Every row gives one point. Each copy is the shape, with its points in the same order, stretched, turned, moved and blurred by noise. Say if it was mirrored as well.
In the rows, 128 means zero.

Shape (7 x 3)
[[115 120 131]
 [126 135  97]
 [129 195 126]
 [147 126 122]
 [ 93 186 170]
 [158  90 112]
 [134  90 107]]
Copy 1 (7 x 3)
[[113 160 131]
 [135 144  94]
 [213 149 124]
 [125 126 122]
 [199 193 175]
 [ 75 109 108]
 [ 79 135 105]]
Copy 1 is: only turned
Copy 2 (7 x 3)
[[132 107 120]
 [110  97 162]
 [ 66 132 147]
 [131 123 144]
 [ 77 132  78]
 [164 115 156]
 [156  95 143]]
Copy 2 is: mirrored

Shape (10 x 4)
[[153 115 158 123]
 [112 131 108  81]
 [169 165 113 157]
 [102 118 142 124]
 [121 111 142  63]
 [118 117 178 130]
 [124 173 123 186]
 [142 125  51 124]
 [118 203 102 171]
 [158 146 102 119]]
Copy 1 (10 x 4)
[[141 107 155 124]
 [148 159 117 102]
 [126 106 110 162]
 [112 132 140 101]
 [168 144 139  88]
 [115 100 154 103]
 [ 78 104 102 145]
 [135 182 120 155]
 [ 86 115  69 142]
 [147 136 116 146]]
Copy 1 is: mirrored
Copy 2 (10 x 4)
[[160 160 141 119]
 [ 77 141 113 115]
 [152  88 107 150]
 [108 158 158 151]
 [104 181 117  92]
 [148 187 159 151]
 [134  97 133 206]
 [ 78  56 132 100]
 [110  81  95 214]
 [124 101 105 117]]
Copy 2 is: only turned
Copy 3 (10 x 4)
[[159 118 147 105]
 [118  92 104 130]
 [116 158 182 116]
 [139 139  90 102]
 [145  69 105 118]
 [147 133 109  76]
 [ 88 195 146  86]
 [131 150 131 184]
 [ 58 174 148  89]
 [122 123 154 135]]
Copy 3 is: mirrored
Copy 4 (10 x 4)
[[117 142 169 160]
 [125  99 131  90]
 [147 149  98 171]
 [ 99 137 134 125]
 [111  83 175 105]
 [ 86 145 154 160]
 [106 174  69 177]
 [179 140  96  86]
 [111 146  41 155]
 [157 121 118 134]]
Copy 4 is: mirrored

Shape (10 x 4)
[[145 118 143 160]
 [134 112 157 141]
 [112 126 161 155]
 [ 80 125  93 141]
 [114 109 122  61]
 [117  87  91 153]
 [ 87 128  95 158]
 [ 98 152 121 152]
 [136 142 121  87]
 [ 79 117  95 147]]
Copy 1 (10 x 4)
[[109 148 147 151]
 [125 155 160 128]
 [118 133 185 132]
 [154  64 149 165]
 [179 119 116  89]
 [157 104 126 184]
 [141  66 153 177]
 [117  86 161 148]
 [135 125 107 101]
 [156  64 156 171]]
Copy 1 is: only turned
Copy 2 (10 x 4)
[[107 155 166 107]
 [104 132 151 123]
 [ 97 146 126 101]
 [167 121 104  67]
 [155  75 133 160]
 [163 131 177  71]
 [166 138 108  53]
 [134 150  94  87]
 [149 112 124 167]
 [167 119 115  62]]
Copy 2 is: mirrored
Copy 3 (10 x 4)
[[139 138 163 151]
 [130 140 155 168]
 [148 150 149 172]
 [154 103  72 150]
 [ 75 125  79 152]
 [126  70 106 150]
 [163 104  81 147]
 [164 145 106 144]
 [ 97 150 105 126]
 [153  94  76 156]]
Copy 3 is: only turned
Copy 4 (10 x 4)
[[143 127 100 153]
 [141 108 106 132]
 [117 102 102 156]
 [ 86 149 161 186]
 [114 126 167  64]
 [148 152 164 188]
 [ 88 151 150 200]
 [ 74 139 117 172]
 [ 96 145 131  75]
 [ 93 145 163 196]]
Copy 4 is: mirrored

Shape (10 x 6)
[[174 116  98 111  62 102]
 [132 139  81 151 128 135]
 [ 91 126 106 115 187 112]
 [132 150 112 106 162 153]
 [ 89  97 144 122 148 161]
 [104  58 154 120 162 129]
 [122 170 151 160  94 100]
 [151  97 152 139 119 111]
 [186 157  71 144 119 103]
 [165 124 134 149  88 106]]
Copy 1 (10 x 6)
[[101 178 197 133 101 152]
 [103 102 108  98 117 133]
 [132  67  53 149 120 160]
 [113 114  63 117 129 190]
 [117 163  55 138  90 129]
 [149 156  74 156  60 134]
 [150 144 141 126 189  62]
 [157 172 137 136  91 121]
 [126  89 169  95 128 167]
 [144 171 174 119 124 106]]
Copy 1 is: only turned
Copy 2 (10 x 6)
[[119 119  97 207 187 108]
 [148 147  93 140  99 125]
 [ 94 108 127  56  78 113]
 [165  99 120 116  95 126]
 [136 147 182  76 153 126]
 [ 73 128 193  89 157  99]
 [133 132 121 164  91 191]
 [ 93 122 165 178 140 114]
 [133 115  69 216  78 109]
 [117 130 134 207 138 133]]
Copy 2 is: only turned
Copy 3 (10 x 6)
[[111 117 184  92 110 167]
 [124 118 133 127  93 111]
 [ 86 130  86 138 117 101]
 [128  94  98 161 134 120]
 [113 163 123 177 104 133]
 [ 79 178 147 168 121 118]
 [172 133 131  87 151 142]
 [118 144 172 128 153 137]
 [134  72 153  87 127 105]
 [137 126 178 104 144 147]]
Copy 3 is: only turned
Copy 4 (10 x 6)
[[192 114 118 134 152 137]
 [112 134 128 116 156 141]
 [110 156 169  95 112 148]
 [124 172 125 157 127 139]
 [121 172 124  95  94  86]
 [157 169 132  53  67 117]
 [ 97  72 137 159 145 140]
 [158 111 112 106 102 143]
 [139 117 126 144 177 189]
 [154  96 112 127 135 153]]
Copy 4 is: only turned

Shape (12 x 8)
[[143 113  88 136 141 107 134 115]
 [133 116 126   7 126  85  98 124]
 [146 119  71  98 108 130 100 137]
 [110 128 124 124 117 106 103 120]
 [143 134 126 117 108 126 120 105]
 [116 110  88 125 106 144 107 130]
 [119 126 145 119 108 108 158 138]
 [134 137 148 124 107 114 163 114]
 [149  85 100 133 112 131 121 111]
 [134 133 128  76 244 136 127 135]
 [143  90 139 102 115 124 175 106]
 [147 115 146 133 137 136 111 183]]
Copy 1 (12 x 8)
[[118 144 124 117 123  92 121 142]
 [162 181 202  68 150 158 104 135]
 [ 92 214 145 119 147 121 132 152]
 [102 129 144  96 114 123 133 137]
 [109 139 134 100 134 126 145 109]
 [ 90 184 145 133 121 120 148 147]
 [127  91 152 128 145 123 124 124]
 [126  85 141 118 143 116 130  99]
 [122 164 132 126 131 109 162 147]
 [189 152 110 120 102 156  59 125]
 [168 110 155 135 144 116 145 113]
 [120 140 111 135 156 161 130 171]]
Copy 1 is: mirrored
Copy 2 (12 x 8)
[[123 157 144 122 103 108 169 138]
 [116 176  74 223 120  84 101 146]
 [ 78 128 113 151 107  90 149 121]
 [ 94 146 140 142 125 121 115 122]
 [101 143  99 143 116 129 141  97]
 [ 73 118 134 139 113 120 134 136]
 [129 163 105 106  94 140  89 143]
 [135 172  88 108 105 153 116 121]
 [107 136 141 151  83 128 156 130]
 [204 118 131 151 166  73 167 196]
 [151 174  87 142  80 159 126 151]
 [149  99 145 107  91  92  97 148]]
Copy 2 is: mirrored
